Each row of a before or after table is a point. The points were changed in one or more steps. Then noise was added and the rows were shuffled. The steps act on columns, c1 being the first. Name the steps. A step turns or swaps two columns, mirrors them in a line or flattens them onto one, adds a multiple of one to another, or multiplies or shifts one. Angles are multiples of 10 degrees, from the lower column toward the higher: turns from -170 to 170, lines from 10 to 170 but not 90. Use the fewest steps. Two steps may share a column if one is a turn and the other turns, adds or multiplies; they go together, in the order done. Otherwise the lowest column goes first.

Before:
[[  6 -14]
 [-19   8]
 [-19 -16]
 [-19   2]
 [  5  -6]
 [  5  -2]
 [ 20   3]
 [  2 -15]
 [ -1   2]
 [ -5 -13]
 [  8  12]
 [-11 -17]
 [  2   1]
 [-12  -1]]
After (14 x 2):
[[ -3   3]
 [ 23  11]
 [ 15  -6]
 [-32 -17]
 [  7   1]
 [-14 -12]
 [-56 -15]
 [  6 -15]
 [-36  -3]
 [-58   8]
 [ 60   4]
 [-56   2]
 [ 17 -14]
 [ 15  -2]]
Steps: multiply c1 by 3

Before:
[[-10 -19  15   3]
 [-17 -17   7  11]
 [ 17 -17   0  27]
 [  1   6  18 -12]
 [-30  13  15 -19]
 [-10 -20 -11  12]
 [ -6  -3   6  -6]
 [ -4  -3  -1  20]
 [ 14  -6   4  -1]
 [ -8 -22   6 -11]
 [-16  -2  -2  11]
 [  1  -3  14  -3]
 [ -6   2   2 -11]
 [ 10   5   0   4]]
After (14 x 4):
[[ 17   8  10 -17]
 [ 18  -2  -2   5]
 [ -8  -6   3  -8]
 [-14  11  -5   9]
 [ 19  47  13 -20]
 [-54 -19   2  -4]
 [-10  -1  -9  16]
 [-60 -27   6 -12]
 [ -9 -21   1  -2]
 [-52 -11  -3   4]
 [-11   0   5  -7]
 [-57 -21  -8  13]
 [-36 -40 -13  21]
 [  1   9   4  -9]]
Steps: multiply c2 by 3; turn c1 and c2 by -60 degrees; flatten c3 and c4 onto the line at 120 degrees

Before:
[[ -3  15  23  -8 -17  -8 -19 -16]
 [ 31  10 -10  -2 -13  15   1   5]
 [ -3  19   2 -26   9 -25   9  -1]
 [  8  27   7  17 -10  19   5 -25]
 [ 10 -24  -6 -20   1  15   7 -16]
 [-20  17  22  21  11  14 -16  -9]
 [-18   6 -16  -7  30 -17 -36  -6]
 [  6   2   7 -26  32 -20  -9 -12]]
After, 8 rows:
[[  0   1  11 -31  34  -3  16 -61]
 [  1  45   7  25 -11  -2  -5 -10]
 [ -2  30   3 -36  10 -15   2 -14]
 [ -9  24  14 -13 -18  15  15  10]
 [ -3   9 -25 -17  32  31  21 -52]
 [ 13  16  13  12 -12  -8   6  26]
 [  3 -39   1   3   0 -22  17 -16]
 [-12  26   6  25  10  19   3 -26]]
Steps: turn c1 and c3 by 40 degrees; multiply c1 by 0.4; multiply c2 by 1.6; turn c4 and c6 by -60 degrees; turn c6 and c7 by 130 degrees; add -1.5 times c5 to c8

Before (12 x 9):
[[  3  20 -15 -29 -27 -15  36  -9  36]
 [ -6   8 -28   7   6  13 -27 -24 -14]
 [ 15  -8 -13  10 -32  22  57  23   8]
 [-35  49 -30 -12  -8   4  60  15  57]
 [  3  27   3  19   7   8 -11   0  -7]
 [ -8 -12 -20  23  20 -19 -10   6 -17]
 [-45   8 -12  13   3   4  -7 -23 -31]
 [-11  -1  -4   8  -4  17 -17  -4   8]
 [ -1   8  -4  25  27   4  -3 -38 -25]
 [ -4   8  13  11  -8  -8  -7  -1 -26]
 [ 16  25 -28 -28 -21  13  47  32   1]
 [ 10  -8   4 -34  -1  24  54  32  13]]
After:
[[  0 -11 -39 -19   6 -12  20  20 -12]
 [  3  -6  18   2  -9   7  13   2 -25]
 [ -1 -14 -19  18 -28  16 -45   9  38]
 [-10 -11  -6   9  24  -1  23  40 -26]
 [  7   0  -4 -11  -2 -18  15   8   8]
 [ -6   3   2  29  -3 -27 -54 -35  15]
 [-12   2 -15  58 -32 -26 -21 -23   8]
 [ -3 -24   5   3   8  -1  28   0 -12]
 [  9  16 -29   4  18  19  24  -5 -19]
 [-12 -26 -38  27 -23  -8 -50 -36   0]
 [ 44 -12 -17   1   3  -5  14  32 -26]
 [ 35 -49 -41  50 -12   2 -39 -11  56]]
Steps: turn c1 and c8 by -170 degrees; turn c2 and c6 by 170 degrees; multiply c3 by 1.3; mirror c4 and c7 in the line at 30 degrees

Before, 11 rows:
[[ 18   1 -12 -21 -24  31 -35  15  12 -39   8   3]
 [ 35 -27 -17   9 -25  30  15 -27  14  10   4  -5]
 [-32  43  30  15   2  31  13  13  -6  10  13  -5]
 [ -1  -1  27  12  14  27  -9  10  -9  24  32 -18]
 [-18  -9   9  -9  19 -20  29  12  -9   8  25  34]
 [ -9  -3   2   5   9  -7  -6  22 -24   5  -7 -13]
 [ 24  40  24  -6 -12   9  -8 -16 -38  17   1  21]
 [ 26 -17  58   4 -35  -2  -5 -21  37   7   3   1]
 [-15  10 -16 -12   0 -56 -51 -35  -4  23  -8 -15]
 [-22  -2  15 -58  20  29  16  16  25 -50   4   8]
 [ 16  54  19 -35 -19 -31   2 -26   7   5  22 -18]]
After, 11 rows:
[[ 11 -57   1 -26  35   3  11 -34  -1   1 -12 -24]
 [-29  -1 -14 -39 -34  -4  -2  26  19 -54  12  -2]
 [ 16  32   6   6  -6 -38  37 -40  -2   3  -3  -4]
 [ -5   4  -1   4   0  12 -10  28  -3  11 -16   3]
 [-30   4 -13  -7   5  28  12  21  -6   7  40 -11]
 [ 20  -4 -62   2  24 -24  13 -40   3  -4   2  -1]
 [  3 -10 -26  10 -29  -7  -6  19 -10  25  -6 -39]
 [ 37   1  13 -15  -9 -41 -17   3  15 -38   8  -8]
 [ 22 -46  -7  -5   0 -13  12 -22 -12  28  22   6]
 [-35 -49 -15  11 -25 -20 -10  13  -4  10   1 -15]
 [ 22  -3  16  -7  44  36 -47 -35  -8  21 -16  -1]]
Steps: turn c1 and c7 by 40 degrees; turn c2 and c3 by 160 degrees; multiply c4 by 0.7; add 0.5 times c5 to c8; turn c5 and c6 by 130 degrees; flatten c9 and c10 onto the line at 110 degrees; turn c11 and c12 by -70 degrees

Before (13 x 18):
[[ 11   4   2 -30   2 -25  13 -22  34 -23   9  -8 -24  22 -34 -34  26 -16]
 [ -3 -15 -17  -4   8  -2 -18  -8  17  37 -11  11 -24 -10   5  23 -29   1]
 [ -7  10  36 -28 -17 -42  19  -4  23 -12   7  -9  -6  -3 -24 -29   7 -28]
 [-18 -23 -17   0  27 -16 -27 -11  17   3 -33  13   6  -1   7   6 -40   6]
 [ 11   7  -2 -27  15 -24   3 -18  -7  -1 -41  15 -10  19  -3  16  16 -15]
 [ 22   7  -3 -13   5 -39  14   6  19 -19 -27  -7 -24  -7 -26 -27  26 -34]
 [ 25  31   4 -30 -13 -45   2   3  42 -26   5 -15  -5   5 -22 -17  24   6]
 [-21   8   7   0 -12  11  16  -2  21 -12 -16  17   7 -28 -38 -29   1  27]
 [-13   7 -12 -16  21  -3  23  11  22  22  -1  16   9 -12 -16 -27 -33  27]
 [-17  -3 -39  -9  -5 -15   4  -3  21  15   3  40   4  -9  19 -15 -13  15]
 [ -1  -7 -11 -15  27   0  -7  -9  27  12  13  40  16 -36   2  -7 -18  15]
 [ 25 -33 -18 -18  13 -37 -22 -31 -26  16 -49  21 -27   0   7   7 -19  10]
 [ -4   6 -23  13   6 -19   6 -11  26  20  12  43  18  -9 -25  -4 -31  12]]
After (13 x 18):
[[ -6   7  34 -28 -15 -42 -42  -4  22 -15   7  21  -7  -2 -24 -30   8 -29]
 [ -5   7 -23  12   1 -19 -26 -12  26  20   8 -37  19  -8 -26  -7 -31  10]
 [-16  -5 -39 -10  -6 -13 -23  -5  19  13   2 -37   6  -8  19 -15 -12  14]
 [ 28 -34 -21 -22  14 -35  44 -32 -30  14 -46 -38 -30   1   6  11 -18   9]
 [ 22   7  -3 -12   4 -41 -28   8  18 -19 -26  19 -25  -5 -28 -24  27 -34]
 [ -2 -17 -16  -5   6  -5  39 -10  16  36 -12 -25 -25 -12   6  21 -30  -1]
 [ 13   4   2 -33   3 -27 -28 -21  35 -21   7  16 -24  23 -35 -35  25 -16]
 [-13   6 -11 -19  22  -3 -60   9  21  19   2   5   9 -13 -14 -28 -32  28]
 [-18 -24 -18  -4  29 -17  57 -12  15   5 -34 -37   7  -3   8   5 -39   3]
 [-21   7   7   1 -12  12 -43  -1  22 -12 -17  -4   4 -26 -36 -28   6  28]
 [ -1  -6 -10 -14  25  -1   6  -9  27   9  13 -44  14 -39   3  -6 -21  14]
 [ 11   8  -2 -27  11 -24 -14 -18  -9  -2 -40 -11  -9  18  -3  13  13 -14]
 [ 25  31   3 -28 -16 -45   2   3  44 -26   6  17  -6   7 -26 -16  25   6]]
Steps: multiply c7 by 2.5; turn c7 and c12 by 160 degrees

Before, 9 rows:
[[-19   7   8   9  14  13   0   9   2 -16  18 -17   5   8 -17 -33  -7  -5
  -13 -18  18  -9  -3 -15]
 [-23  30 -22   4 -14   8  10   1   8  14 -15  -5   3  33  16  13  13 -28
  -10   1   9  -2   3  11]
 [ -5 -19  -5  35  38  51   5   4 -11 -15  35 -15  17  -1 -27  38   3  -2
  -31 -60  21  39 -21 -27]
 [-17 -13  11  38  30 -29  25  13  44 -15   4  13  21  17 -24  17 -12  -9
  -14 -32  -3 -16 -14  10]
 [ 33   7   9   9 -12   4   6 -25 -21  13   3  27  30 -31   5 -10 -38  13
    8  -6 -24  -6  -9 -20]
 [-21  12 -19   6 -22  48  11  23 -29  50 -23 -32  27  12  -4 -12   0  22
   -4 -14  10  23  -4  18]
 [ 16  13 -27   2  14   5  15 -24   6  25 -27 -56   9 -15   3   3  25   6
  -14   0 -22  16 -12  -6]
 [ 36 -18  10  19  25  22 -22  36  19   4  11   1  17  -8   4  11   2 -10
   19  -1 -24 -26  32  33]
 [ 28  34 -23 -38  48  -2  10 -16  46  27  29   7   7  15   9  17  13 -15
   28   8 -33  38 -28   2]]
After, 9 rows:
[[  5  17  30   4  11   3  18 -23 -20  24 -32 -53   8 -18   4   5  23  11
   -2  -4 -19  17 -11  -6]
 [ 26  26 -21  20  25  22 -25  33  -7   4  18   3  20   1   2   8  -1 -14
   11  -2 -22 -24  31  34]
 [-21  -9  24   9 -22  52  14  24 -57  46 -24 -33  29   7  -2 -12   1  26
    0 -13  11  26  -6  19]
 [-18  13  -9  33  40  52   3  -1 -42 -16  21 -14  16 -15 -24  39   2  -2
  -40 -60  18  41 -21 -29]
 [-12 -20  37   8 -16   9  10   4 -24  14 -19  -7   3  32  15  13  12 -28
   -2   2  10  -2   2   9]
 [ -7 -21  -3   8  16  14   0  11 -28 -18  14 -16   7  10 -15 -33 -10  -5
  -21 -18  19  -8  -4 -10]
 [-16  -7 -18  36  26 -32  22  14  15 -13   0  11  21  23 -22  18 -14  -8
  -16 -27  -2 -20 -13  10]
 [ 32  13  -4  10 -11   2   3 -27 -48  12   6  30  32 -26   4 -10 -38  15
    5  -3 -24  -3  -7 -21]
 [ 31  10  39 -39  47   0  12 -14  14  25  33   6   4   6  10  18   9 -15
   15   9 -31  39 -30   2]]
Steps: turn c2 and c3 by 140 degrees; turn c1 and c2 by 40 degrees; shift c9 by -30; turn c11 and c19 by -20 degrees; add -0.3 times c22 to c14

Before (13 x 48):
[[-30 -16 -10 -14  -9 -17 -13   3  -5   5 -14 -19  -1  -3  17 -10  23  -7
   -6  18 -11   8  -1  -1 -22  21  -8  -5  -5   8 -10  46  -2 -10   2  -2
   -8 -32   6 -19 -10  11  -6  23   2 -15  -8 -10]
 [ 16  17 -12  -1 -22 -17 -12  31 -11  10 -18  -6 -24   1  -8 -14  15 -15
  -12  12  25  45   1  -8   1  22 -18   7   2   4 -22  -3  -4  -4 -31   5
   -5  13 -18  -2  12  13  12   6   9   0 -12 -13]
 [ 23  -6  -6  22  -2 -16   9  10 -25  -4  -3  40  -5 -13   9  -5 -17   7
  -15   0 -24  19   3   6  24  -2 -29  12 -19   3  -3   0 -12   9 -40  11
  -36  27   6   5  10   3  23 -13 -12 -29  -2 -49]
 [-21 -11 -24  -7  22  14   1  25 -28  -1 -29   7  11 -28 -16   3   2   3
  -39  18  -6  18 -10  -9  39   7  -8  -8  10 -11   5  24 -13 -42  -1  33
   28 -12 -25   0   4  -3  35  16  10 -25  -5  25]
 [ -3 -11 -13  -5 -11 -17 -44 -36 -14  10 -20  -4  15 -13  18  19  -9   3
   12  17  -4   1  -3   4  13 -11  14  -5  11 -27  24  -1   1  16 -14 -58
    5 -18  34  -6  12   6  13  15  31  11 -24   8]
 [  2  15  18 -30   9 -17 -15  23 -15 -35 -11  14  15  -9  11   6   0 -34
    9 -17  -1  -8  22  21 -18  20   7  22   1 -16 -32  21   4 -15   4 -25
   14  -8  -9 -12 -11 -14  -6  -1   3  23  -9 -29]
 [  2 -16 -11   2   3   1 -16 -21   7  18 -18  12 -15  -3  23  -1  -7  15
    6  24  -1 -37  13   7 -13  12   8  39  -6 -32 -23  25  22  -3 -23 -13
   -3 -17  26  29  -5  -6  31   2 -17 -12  -6  -7]
 [  4  -8 -13 -44 -20 -25  20  -3  -4 -20  15  17 -24  33   2  18 -28  -3
    2  -2 -13  11  11  -3   9   5  10   5  -2  -8 -28 -20  10  26  13 -13
   28  -3  -1   0  -9  -5  26  10   3 -33 -12 -23]
 [-16 -10 -14   8   4   3  17 -32 -12   3   9  29 -21 -44  -5   6  -3  15
   -8  21  -5   4  -7  23   7  -3  10  11  26  31  -6 -10 -15 -17  28 -25
   25  -6  -8  11   1   4   7   9  23 -36 -37  -4]
 [-16 -14 -30 -12 -13   1   8  -9   9   7  -4 -14 -23 -21   1  12  11   1
   -4   3  12   9 -22 -16   2 -21  32  13 -30 -13  -6  21   1 -13 -37 -47
   10  -4   7 -15 -25   0  15  27 -13  17 -24 -20]
 [ 25   2   3   8  22  -3  -7  14  16  43  -1  -1  -1   7   0   0  -3 -18
   -8  13 -26  27  10  16  -7  17 -20  18  -2  13   1 -15  -9  -2 -15   9
   17 -21   1   1  -2  -5 -20 -17  -1  10  -8 -14]
 [ 21   7   5 -21   5  12  15  -4 -25  16  -3  23   5  33   3  13  41 -32
  -25 -23   0  -3 -20 -16  -9 -12   5  17   0 -36  29   2  -9  11 -33  -1
  -17  18  18 -23 -14  16   2   6 -32  -5   8 -31]
 [  2  -5 -23 -31   2  -3 -31 -35   8 -36 -39   6 -12  -5   2 -15  -3  -3
  -12  12 -34  -6   0 -14  -5  -4   2  28   2  37   2  -4   6   5 -17   4
   10 -11  51  -7  27  -6 -42 -19   9 -35 -17  -2]]
After:
[[  1   2  24 -30   2  -8 -34 -35   5 -36 -37   5  22  -7   2  16  -1  -1
  -13  28 -34  -9   0 -15  -3 -15  -2  30   3  39   5  -5   5   4 -18   2
    9 -12  50  -8  28  -8 -42   7  11 -36  -8  -4]
 [-19  -1  39 -16 -15   5   6  -9   9   5  -3 -16 -21 -21   1 -10  12   3
   -3   9  14  12 -23 -18   2 -21  30  12 -32 -13  -3  20   2 -12 -33 -49
    7  -8  10 -15 -24  -2  16 -13 -10  16 -21 -16]
 [-16   0  26   8   7  -1  16 -33 -15   3   8  27 -13 -46  -6 -10  -4  12
  -10  46  -7   5  -7  22   7 -41  13   6  24  30  -7 -13 -15 -16  27 -22
   25  -9 -10  12  -2   6   8   4  22 -33  -1  -1]
 [-31  -1   9 -12  -8  20 -14   2 -10   6 -16 -18 -18  -3  17  28  20  -3
   -7  44  -8   6  -3  -2 -20  -7  -7  -4  -5   6 -10  50   0 -11   6  -3
   -8 -35   4 -18  -9  13  -3 -16   0 -14  21  -9]
 [  1   0 -25 -27   7  32 -17  23 -19 -37 -10  14   0 -12  11  16   2 -33
    6 -42   2  -6  25  20 -18 -10   7  21   0 -16 -32  22   4 -16   4 -27
   13  -7  -8 -11  -7 -13  -8   2   4  23  18 -28]
 [ 20   4  25   0 -19  17 -15  33 -11  12 -16  -7 -11   0  -9  34  19 -15
  -12  28  24  46   1  -7   1 -12 -16   5   0   4 -26   1  -1  -3 -30   3
   -6  13 -19  -6  14  13  10   5   7   0  21 -15]
 [ 27   4  -2   8  22   2  -6  15  20  43   0  -3  14   8  -3   1  -4 -16
   -7  36 -28  29  13  17  -6  -5 -19  16  -3  14  -1 -11  -9  -4 -12  10
   24 -20   0   6  -3  -7 -18  10  -4  10  17 -16]
 [  2  -1  16   2   4  -5 -15 -22   6  16 -17  13  -6  -4  25  -1  -7  15
    3  59  -1 -32  13   9 -12  -4   9  37  -6 -33 -23  26  22  -5 -24 -12
    2 -15  28  27  -4  -4  29   4 -14 -11  10  -9]
 [ 23  -3   9  27  -1  23   6   9 -22  -4  -6  42  11 -13  11  24 -16  10
  -16   0 -25  23   6   4  19  -3 -32  11 -19   5  -3  -3 -15   8 -40  12
  -37  28   3   6   9   5  24   6 -15 -31  -6 -48]
 [-19  -1  12  -8  19 -21  -1  24 -29  -1 -31   5  -1 -27 -15 -17   1   2
  -36  50  -6  19  -8 -10  40  -8  -9 -10  12 -12   7  22 -16 -41   2  31
   27 -13 -25   0   6   3  36 -31   8 -24   7  27]
 [ 19   1 -11 -22   4 -11  14  -5 -24  14  -5  24  -6  32   1 -28  37 -30
  -26 -60  -1  -4 -21 -16  -6  11   7  21   0 -35  29  -2  -8   7 -32  -2
  -20  16  19 -24 -11  15   2  -1 -33  -5 -10 -32]
 [  6  -1  22 -46 -20  51  19   1  -5 -20  15  16 -18  35   0  20 -27  -3
    2  -3 -14  14  14  -4   9 -13   9   8  -4  -9 -29 -23  12  28  14  -8
   27  -3   0  -1 -12  -4  26   2   5 -33   5 -25]
 [ -4   0  -2  -6 -14  41 -44 -34 -14  11 -19  -3  -3 -15  21   6  -5   4
   12  42  -6   2  -5   5  14 -26  15  -3  14 -32  26   0   5  14 -13 -57
    6 -21  33  -6  13   6  16 -24  33   8  -8   8]]
Steps: multiply c2 by 0; turn c3 and c13 by 140 degrees; turn c13 and c44 by 120 degrees; multiply c6 by 2; turn c6 and c16 by -140 degrees; multiply c20 by 2.5; swap c26 and c47
